Rows are points. The window is the flat piece filled in between its corners: a triangle in 3 columns, a solid with four corners in 4, and so on. A path goes straight from each point to the next, and from the last back to the first. After which points does the path pass through the window?
In the rows, zero is written as 128.

Window (3 x 3):
[[132  97 120]
 [106 143 180]
 [134 196  59]]
Path:
(1): [ 86 109  89]
(2): [146 102 129]
(3): [154  87 176]
(4): [ 84  80 129]
(5): [ 64 120 158]
(6): [136 144 164]
(7): [141 166 121]
(8): [ 98 169  96]
Through the window after points: 1, 5, 7

Window (6 x 6):
[[ 52 100 157 159 122 126]
 [115 171 157 112 109 164]
 [144 107 146 122 164 138]
 [188  52 180 164 100 160]
 [175  83  71  89 140  77]
 [116 165  37 131 166  70]]
Path:
(1): [147 118 122 129 144  95]
(2): [139  97  79 118 153 149]
(3): [145 120  44 107 152 141]
(4): [150 113 148 107 120  53]
(5): [130 134 104  99 157  72]
(6): [107 109  56 123 164 133]
(7): [128  92  82 126 144 132]
(8): [130 102 117 145 150  78]
Through the window after points: 1, 3

Window (8 x 8):
[[133 126 124 115 161 107 104 116]
 [118 129 112 157 118 128 127 143]
 [148  82 157 130 130 157 103 150]
 [125  92 112 124 143 190 103 107]
 [177 141 127 150 144 142 129 115]
 [132 249 161  59  78  69 184  61]
 [121 138 155 151 145 162  81 118]
 [119 106 144 143 180 174 133 146]]
Path:
(1): [138 124 140 133 136 124 141  97]
(2): [141  80 145 203 165 154 123  90]
(3): [130  97 107 115 159 183  76 183]
(4): [132 131 133 117 164 172 116 162]
(5): [115  95 142 166 154 122 139  95]
(6): [122 110 141 131 139 114 132  73]
(7): [146 155 115 107 175 141  90 183]
(8): [139 156 125  99 137 139 111 157]
(9): [133 118 160 173 139 109 146  75]
(10): [123 116 144 153 139 118 141  97]
(11): [151 182 135 105 150 112 104 166]
(12): [141 148 126 120 165 145 105 145]
Through the window after points: 4, 6, 12

Window (9 x 9):
[[135 129  66 112 148 186  72  54  93]
 [ 61 186  75 178 142 127 124  55 123]
 [109  95 182 107 127 125 192 110 150]
 [133 120  86 122  97 122  87  68 103]
 [ 54 139  57 127 144 115 111 204 170]
 [ 86  74  55 167 148 113 161 218 159]
 [138 210 152 129 152 100 177 104 144]
 [118  94 134  81 191  88 145 136 101]
 [129 115 109  82 123 124 190  43 127]]
Path:
(1): [125 102 114 127 132 114 118  89 150]
(2): [102 126 114 128 166 109 156 118 172]
(3): [ 84 134 119 113 115 157 177 154  79]
(4): [ 78 167  88 120 129 141 132 144 132]
(5): [129 111  91 134 174  84 114 132 170]
(6): [132 136 101 130 154 142 102  64 137]
(7): [100 153  77 112 130 152 141  91  87]
(8): [109 130  82 120 106 132 136 111  92]
Through the window after points: 4, 6, 8

Window (12 x 12):
[[108 108  72 120  63 180 129 107 105 157  99 156]
 [103 155 128 187 111  43 143  47  87  83  50 118]
 [111 129  93 190 103 163 204  40 118 133 186 131]
 [146 107 153 175  54 166 154  96 102 171 108  70]
 [147 108  93 115 129 108  84  83 135 168 120 169]
 [112 181 127 153 141  97  49 190 120 196 144 180]
 [179  29 187 111  75 115 141 109  86  78 138 157]
 [ 98 146 135 101 109 147 132 115 136 177  95 134]
 [ 94 112  90 139  68 114 117  86 131 165 173 101]
 [121 136  76 153 120 173 159 152 136 141  97 108]
 [151 168 222 171 142 182  58 172 143  89 125 138]
 [158 142 102 137  48 140 161 141 147 127  77 145]]
Path:
(1): [ 71  71 135 188  60 128 138 104 165 144  96 148]
(2): [189 178  87 107  92 150 149 112  89 138 148 111]
(3): [174 176 111 111  74 147 127  84  64 136 141 113]
(4): [115  98 123 153  87 160 130 136 144 163 119 138]
(5): [110 119 142 157 109 145 116 121 145 138 101 151]
(6): [146 158 139 125 107 151 114 130 123 138 122 125]
(7): [178 162 114 118  88 137 144 114  95 153 117 111]
(8): [ 78  86 156 177 106 127 136  96 152 134 124 130]
Through the window after points: 1, 5

Window (14 x 14):
[[117 151 114 119 229 114 151  69  63 114 104 180 157 126]
 [130 111 113 110 183 160 156 102 113 128 222  87  93  85]
 [ 69 139 179 127 150 161 153 105  74 164 159  67 127 139]
 [141  61 108 184 144  74 138 137  64 187 109 151 122 173]
 [131  90 120 140 210 116 112 131 182 114 174 130 166 135]
 [201 113 165  16 168  81 119  91 155 165 156 152  64 147]
 [ 87 130 154  86 141 154 168  34 122 118 120 149 149  74]
 [102 134  75 147  82 149  39 111  95 110  56  94 132 158]
 [161 118 146 181 175  96 106 150 108 150 174 118 102 104]
 [166  86 122 143 146 158  87 163 133 114  61  92  99 153]
 [152 125 148 121 109 142 104 215  69 162 172 126  83 136]
 [ 78 146  71 158 158 149 136 125 142 189 169 122 101  61]
 [ 73  97  82 140 128 101  91 156 147 106 114  95  53 107]
 [ 81 161  44  99 124  93 139  86 142 109  84  81 138  79]]
Path:
(1): [136 100 108  99 165 116 108 128 117 155 144 134 110  90]
(2): [111  67 134  87 155 104 108 153  99 167 142 122 116  62]
(3): [141 152 108 164 148 146 123 131 126 121 149 108  85 154]
(4): [113 155  92 136 114 153 159 107 129 121 111 116 108 155]
(5): [ 93  70 147  99 177 106  77  96  77 157 120 121 155  79]
(6): [ 89  83  84  97 157 113  93 148 100 136  98  90 132  61]
(7): [115 144 109 189 136 122 147 111 148 154 166 144  67 161]
(8): [141 142 121 142 146 118 131 124 148 128 153 131  89 143]
Through the window after points: 2, 6

Window:
[[165 129 123 121 187 169  94 139  83  72 143  83 183 103]
 [111 124 177 120 108  90 109 137 113 171 162 106  95 120]
 [111 148 117 106 160  79 156 178 136   9  96  85 168  77]
 [172  99 110 148 209 145 137 195 178  95 153  86 227  53]
 [142 117 203 169 208 101 164 114 123 120 125  99 115 173]
 [155  87 133 162 153  78 151  85 110 172 108 118 152 217]
 [183 143 178 136 132 105 116  93 155 102 163 106 163 174]
 [129 209 144 153 124 147  77  93 133 200 101 154 109 141]
 [202 115 124 125 167 154 104 185 152  43  80  29 148  69]
 [117 133 148  61 112 153 127  96 156 170 144 189  66  82]
 [108  80 168 154 167 118  77  51 165 131 152  85 134 159]
 [105 146 184 134 121 133 173  52 128 166 126  64 168 211]
 [ 99 134 182 133  69 157 120 146 122 138  93 197 111 108]
 [119 162 112 162  79 183 118  86 142 145 177 142  72 112]]
Path:
(1): [126 133 127  76 145 187 101 185 131 131 152 123 107 191]
(2): [125 131 183 181  95 103 145  61 134 135 101 143 138  82]
(3): [154 151 158 128 117 139 122  83 134  95 109  83 146  60]
(4): [110 131 130 114 178 139 106 216 161 111 140 127 110 162]
(5): [126 130 153 121 133 134 126 135 149 139 143 120 121 153]
(6): [140 134 172 147 113 112 124  91 132 133 115 118 122  96]
(7): [134 138 153 136 148 121 136 106 125 125 126 130 128  95]
(8): [127 144 142 110 140 135 119 135 147 116 124 118 118 135]
(9): [ 92 162 155 118 143 148 137 201 180 142 154 132 124 183]
(10): [160 128 168 148 123 113  94  59  96 120 116 108 123  61]
(11): [157 120 188 168 118 136 167  58 116 133  94 143 133  55]
(12): [ 99 136 151 113 155 126  94 168 146 135 146 125 107 204]
Through the window after points: 1, 7, 11

Window:
[[144  98  67  28 156 157  87 211 187 133  93 135 112 152]
 [136 154  97 137 154 151  82  74 139  23 128 118 125 156]
 [167 137 125  81  62  96 186  88 134 147 120  82 123 125]
 [153 150  95 147 154 149 117 130 151  64  98 204  58 195]
 [ 61 138 172 115 114 104 137 110  62  93 131 138 166  83]
 [104  58 179 221 135 110 113 134  95  99 135 108  58 128]
 [ 99  81  88 138 115 151 205  97 128  52 140 148 115 125]
 [ 63 147 114 161 164 120 118 145 124 135 129 103 172  85]
 [ 72 189 123 142 106  99 111 148 153  69  86 116 103  96]
 [177  76 120 140  84 101 180 152  59 119 172  89 122 137]
 [144 179 104 126  87 206 143 147  61 119  74 150  82 177]
 [141 131 184  77 139 165 141 157 106 100 182 116 144 115]
 [ 84 167 131  83  98 126  71 176  92 151 159 133   8 109]
 [ 77 156  81 145   7 129 104 142 128 154 132 137 110 106]]
Path:
(1): [ 86 121 130 142 101 131 150 122 111  90 158 129 104 166]
(2): [ 85 149 126 142 136 121 130 151 131  79 127 104 109 199]
(3): [144 123 103 130 114 157  99 138  99  97 130 177  96  53]
(4): [168 122 142 123  97 112 133 119 115 123 102 108 101  53]
(5): [ 75 124 131 121 122 141 156 131 118  96 177 117 125 223]
(6): [ 92 168 117 127  96 110 168 119 116  99 162  81 105 172]
(7): [130 127 128 142  77 131 126 116 108 116 100 147 105  80]
(8): [172 134 104 125 107 161  96 126 106  95  98 162  76  93]
(9): [107 138 111 129 109 133 159 149 137 117 131 112  98 192]
(10): [ 87 119 118 100  99 133 145 145 132 119 131  97 159 186]
(11): [143 123 119 130 105 134 152 118 112  99 118 132 123 103]
(12): [153 127 105 147 113 135 156 113 109  91 107 135 108  85]
Through the window after points: 4

Window (14 x 14):
[[109 100 131 125 159 116 131 160 158 107 110 204 155 106]
 [200 159 107 113 126 161 126 138 118 127 114  94 128  89]
 [138 100 135 151  90 179 147 154 173  45 131 160 106 102]
 [177 164 158 109 136 128 139 108  89  80 170 132  86 114]
 [117 183 165 182 132 171 141 181 148 176 152 183 198 175]
 [159 114 156  55  55 184  84 146 108 156 163 111 183 104]
 [ 14  97  37  91 166 122 123  83 133 112  75  97 153 105]
 [178 131 154 168 118 154  96 113 137 107 139 131  67  68]
 [169 101 167 113 141 171 117 120 150 107 164 101 151  94]
 [127 117 125 116 149 205  78 145 105  84 144 131 143  88]
 [148 115 186 116  68  78  94 201 161  47 159 120 149 133]
 [115 133 115 180 111 137 179 182  45 199 137 148 241 162]
 [184  80  56 164 126 132 107 128 144 120 153 202 174 144]
 [120  83 119 121 151 111 125 161 133 111 113 147 114 173]]
Path:
(1): [135 117 116 137  93 157 144 158 132 107 166 137 111 103]
(2): [116 137 130 117  99 115 177 145 132  99 212 121  68  45]
(3): [165 116 128 144 157 167  92 125 127  95  92 153 166 162]
(4): [134 122 161 175 100 119 108 123 127 113 101 147 184 127]
(5): [119 119  92  80 150 196 151 228 143 157 193 156 146 148]
(6): [126 124 127 129 108 117  96 182 139  97 155 118 103  91]
(7): [183 120 180 144 103 139 115 120 142  86 134 144 140 123]
(8): [165 119 155 148 134 157 111 122 144  77 106 156 141 114]
Through the window after points: 6, 8

Window (14 x 14):
[[163  69  85 106  92 107 129 188 190 122 104 151 186  92]
 [149 165 121 179 101 200  67 131 128 218 137 184 130 129]
 [188 122  87  86  59 166  81 181 122 147  36 164 178 147]
 [106 155 136 109 113 145 160  82 108 173 101  85 111 104]
 [115 143 122 179 150 127 181  98 131 133  94  75 101 173]
 [156 183 141 145 129 199 199 106 165 144 102  92 163 139]
 [150 114 133 119 129  96 113 187 131 139 129 151 239 133]
 [103 137 126  94 104 127 152  71 205 119  74  60 160 176]
 [146 149  59  64 167  87 158 137 189  95 109  80 180 141]
 [214  98 133 160 113 149  36 116  96 151 101 203 165  84]
 [175 123  99 163  73 196  83 148  88 121 173 155 186 127]
 [104 186 123 173  82 181  97  94 111 144  61 194 129 100]
 [133 119 144 138 130 195 118  93  93 154 130 213 116 142]
 [157 187 115 118  80 107 205  79 162 137 116  99 135 176]]
Path:
(1): [149 111  82 136 105 135 127 110 124 156  88 165 170 119]
(2): [139 149 143 124  99 150  94 137 128 142 116 140 145 141]
(3): [137 147 152  97  95 145  98 132 153 127  98 134 107 146]
(4): [145 140 103 143 110 154 140 107 110 166  91 128 159 118]
(5): [147 128  70 156 129 164 176  43  89 198 151 191 177 144]
(6): [137 165 139 143 101 171  98 128 131 141  97 132 129 139]
(7): [151 132 153 117 111 119 124 146 166 123 113 122 146 140]
(8): [152 156  89 130 102 154 155 114 145 149  94 115 182 136]
(9): [140 106  83 123 117 158 142 105 132 186  86 117 187 157]
(10): [157 173 134 113  87 107 151 130 173  88 123 127 133 132]
(11): [133 111 193 152  77 168  90 167 133  81 160 167 130 141]
(12): [160 134  55 112 111 140 142 112 143 165  91 108 188 119]
Through the window after points: 3, 9, 11

Window:
[[164  78  99 154 146 139 107 140 148  25 111 138 167 148]
 [127  36 166  95  87 181 146 198  42 104  36 176  94 218]
 [139 139 134 162 153  86 126  69 117 124  85  86 113 168]
 [138 151  94 168 137 176 112  94 127 149 104  76  82 155]
 [ 72 115  79 100 162 138  98  75 145 150 123 128 131 195]
 [153 168 108 106 139 138 148 100 108  60 113 143 142 145]
 [ 65 111 103 119 150 161 136 137  64 104 237  88  89  83]
 [128 154 150  90 141 169  93  45 109  79  91 104 132 136]
 [125 123  79 144 145 105  85 151  94 206 107 129 130  80]
 [105 204 176 106  67 107  79 132 108 113 128 126 141 163]
 [121 106 168 121 115 171 156 127 122 118  75 139 153 170]
 [155 172 145 167 153 151  99  86  94  80 197 153 114  85]
 [148 210 192 164 160 145  90 163 106  70  47 172 118  97]
 [152 113 137  88 147 155 142  72 159  72 160  95  74 152]]
Path:
(1): [114 123 122 138 113 128 120  86 143  86 107 142 118 118]
(2): [106  98 133 141  76 151 139 123 139  57 122 170  95 115]
(3): [159 119 129 120 171 151 107 124  96  93 118 111 136 164]
(4): [162 146 166 116 168 170  93 151  81 118 137 145 145 197]
(5): [121 142 112 156 105 106 134  75 146  85  34 122 101 106]
(6): [ 96 121 108 151 115 135 119 116 100 140 115 145 124 101]
(7): [170 128 110  83 193 129  76 163  93 158 122  83 115 153]
(8): [144 160 129 123 166 147  98 147  89 118 154  93 139 140]
Through the window after points: 2, 6

Window:
[[ 63  64 139 165  93 105  97 138 137 147  66 153 183 160]
 [145 142  83 112 157 168 150 112 140 138 147 179 154 137]
 [142  73 130  96 120 131  95  55 154 125  91  82  86 112]
 [122 124 165 140 117 118  83 173 109 135  82 130 137 207]
 [125 111 114 166  99 129 136 148 138 141 105 210 104 110]
 [105  89 129  89 173 104 120 139 148  76 120 129 106  71]
 [129 130  89 114  96 165 139 150 175 104  59 183 151 156]
 [144 181  19  52 130 113  51 198 140 113 113 147 118  60]
 [ 80 138 148 175 143  55 139 134 163 134 204  82  96 155]
 [100 151 108 143 131 132  42 137 135 103 100 124 109  90]
 [ 37  87 150 155  98 140  62 181 126 159  80 118 105 145]
 [125 107 129 125 104 138 120 168 116 103 133  98 178 136]
 [101 141 123  87  86 134 121 109  90  97 173 132 181 188]
 [106 123  61 129 134  97  91 143 108 101 114  82  93 135]]
Path:
(1): [110 172 119 103 115  99  80 132 102 120 101 107 127 122]
(2): [100  79  80 144 122 150 110 161 162 106 127 147 121 147]
(3): [138  78 106 127 123  95  78 159 144 111 127 113 128 157]
(4): [ 51 183  81 137 120 147 138 121  80 116  84 107 116 103]
(5): [104 213 107  52  96  96 112 208 133 104  67  98 130  69]
(6): [136 122  49 109 138 127  65 153 143 123 137 158 120 115]
(7): [140  43  21 121 100  81  49 121 165  70 102 123 110 139]
(8): [100 188 117 113 140 132 120 175 105 144 122 127 116 105]
Through the window after points: 1, 3, 5, 7

Window:
[[127 212  94 129 119  54  91  92 115 220 120 122 169 149]
 [102 144 120 204 108 130  79 163 109 181 130 149 151 151]
 [102 123  76  47 110 153 146 137  78 125 128 160 117 127]
 [211 148 139 128 117 181 136 112 149 162 157 131 113  60]
 [130 141 100  86  60 155 144 113 141 138 168  91 117 161]
 [134 167 118  99  86  98 127 114 162 202  90 176  81  96]
 [ 91 134 159 165 125 148 125 148 119  92  61  69 181 169]
 [170 220 129 104  72 126 222 141 147 139 113 189 106 191]
 [115 132 159 178  96 113 123 143  74 129 129 132 138 101]
 [169 182  76 168  93 136 193 102  65 153 132 116  98 199]
 [109 118 143 101 132 121 101 133 155  94 124 141 106 141]
 [ 91 154 208 198 159 143 159 102  85 176  89 157 166 140]
 [193 117 159 174 109  90 153  94 142 182  92 139 174 131]
 [143  89 192 120 157  94 153 161 122 166  90 104 141 118]]
Path:
(1): [158 131 186 136  76 148  80 123 109 154  92 130 106 167]
(2): [102 201  60 132 128  81 167 110 135 176 136 142 163 114]
(3): [149 139 134 196 127 127 217 167 173 135 168  98  98 107]
(4): [161 171 162 111 106 126  57  67  85 202  67 164 183 146]
(5): [158 172 152 115 100 116 123 117  92 162 106 130 121 169]
(6): [119 150  74 163 118 139 181 125 163 182 141 139 160  67]
(7): [119 147 135 168 132 112 149 129 133 172 103 147 132 109]
(8): [164 159 156  81  97 129 100 116  71 151 107 136 139 177]
(9): [153 135 176 126  60 114 109 130  97 143 107 145 127 124]
(10): [ 83 155  89 193 172 127 171 133 102 145 142 122 135 122]
(11): [184 126  66 153 118 105 212 157 148 155 147 125 158  82]
(12): [111 164 162 136 114 126 115 105 110 156  96 139 127 165]
Through the window after points: 9, 11

Window (14 x 14):
[[132 130 200 183  89 122 156  99 208  96  91  98  88 206]
 [113 100 156 102 224 135 116 186 129 167 123 146  68 132]
 [ 81 138 113 116  77 122 118 107  68 163  73 139 149 138]
 [ 48 126 179 175 197 152 114 167 149 146 162 181 149 127]
 [121 133  98  85 142  83 129  86 186 125 143 136 170 183]
 [109 110 133 136  92  92 172 103  95  85  89 231 145 144]
 [148 140  57 135 117  53 116  81 172 149 115 106  80 169]
 [139  57 149 136 137 158  80 149 109 193 106  92  81  72]
 [158 152 176 131 153 141 161 190 117 144 109 122  95  82]
 [108  86  99 154 132 105 130 114  88 138 145  70 141 156]
 [187 131 112 121 100 188 166 135 116 130  73 152  57 122]
 [ 89 124  90 138  99  99 199 182 125 153  87 144 180 138]
 [ 98 111 106 132  53  96 166 176 126  81 131 125  78 136]
 [108 131 125  89 174 106 186  33 154 233 161 111 168 156]]
Path:
(1): [ 67 130 130 128 148 110 158 116 182 110  93 125 134 119]
(2): [165 105 152 160 115 129 127 158 113 155 163 135  86 176]
(3): [148 107 146 151 101  97 141 231 117 162 103 139 115 145]
(4): [ 69 131 102 125 146 147 140  33 152  98 118 132 124 133]
(5): [107 120 127 118 162  96 153 134 121 127 114 117 126 103]
(6): [139 137 111 149  71 175 136 131 122 227 131 178 128 192]
(7): [161 119 140 119 110  77 125 120 143 149 128 155 141 182]
(8): [ 70 130  42 157 131 121 144  91 117 132  87  79  63  99]
(9): [ 94 125 131 135 133 133 153  92 109 140  69 115 129  97]
(10): [140  98 134 105 114 113  97 157 132 210 171 138 111 187]
(11): [161 133 156 144 140 127 112 136 121 151 168 138 103 160]
(12): [106 106 127 122 129 122 145 119 139 133  90 122  97 135]
(13): [114  94  98 107 171  87 123  89 131 136  55 119 117 107]
(14): [119 151 143 139  88 147 157 191 121 163 214 162 141 173]
(15): [151  95 106 174  78 136 122 190 148 199 153 142 133 192]
(16): [ 94 138 140  70 185 113 163  83  79 123  80 127 110  47]
Through the window after points: 7, 9

Window:
[[126 124  96 151  19 198  93 138 136 111  63 157 103 144]
 [129  82 121 133  85 189  67 157 172 154  83 160  68  83]
 [173 148 114 144 179 175 162 177 130  97 125  68 110  83]
 [180  84 109 111  85 149  81  94 153 109 113  95  93 120]
 [171 173 151  38 127  87 178 171  71 128 129 199 133  86]
 [114 147 133  86 147 115 184 105  35 100 146 187  84  69]
 [126 152  78  86 207 112 192 173  95 161 142  96  88 134]
 [130 150  80 142 198 146 108 179  72 137 199  94 140 108]
 [142 155 172 119 169 145 194 158 106 189 198 108 100 134]
 [167  48 124 144  69 168 128 171  93 150  64 123 112 113]
 [ 86  76 112 161  37 142  94 163 162 118  74  80 130  87]
 [157 111  90  81 109 115 191 150 105  78 190 213  88  92]
 [166 153  76 135 129  98 179 101 104 135 141 216 128  66]
 [133  99  89  90  53 214 126 128 134 164 117 117 116  75]]
Path:
(1): [176 168 126 133  67 177 129 157 104 137 109  73  55  79]
(2): [177 172 104 151 102 115 177 174  56 139 169  93  96  82]
(3): [132 130 115  89 158 136 164 141 107 123 138 146 122 113]
(4): [121  69  94 101 154 177 168 116 114 101 142 136 150 137]
(5): [149 162 117 137 104 131 140 184  96 154 115 133  87  67]
(6): [160 149  79 125  71 131 103 146 102 140 129  97  73 117]
(7): [142  78 130 128  95 182 126 137 134 114  86 155 130 115]
(8): [ 97  78 161 113 154 189 141 136 143  97 115 105 167 119]
(9): [153 123  97 114 103 155 132 166 115 137 125 116  80  97]
(10): [143 122 106 136  97 114 159 175  99 166 145  90  55 101]
(11): [128 125 122 100 153 167 149 137 122 118 126 158 151 121]
(12): [141 104 115 100 149 152 135 143 110 128 126 119 128 126]
(13): [139 137 109 128 109 151 144 176  97 138 138 126  84  82]
(14): [155 137  96 129 107 151 125 165 118 129 127 102  83 100]
(15): [103  78 119 127 178 167 147 138 125 158 130 154 130 112]
(16): [101  48  87 101 137 162 143 141 142 142 135 163 177 109]
Through the window after points: 6, 10, 16
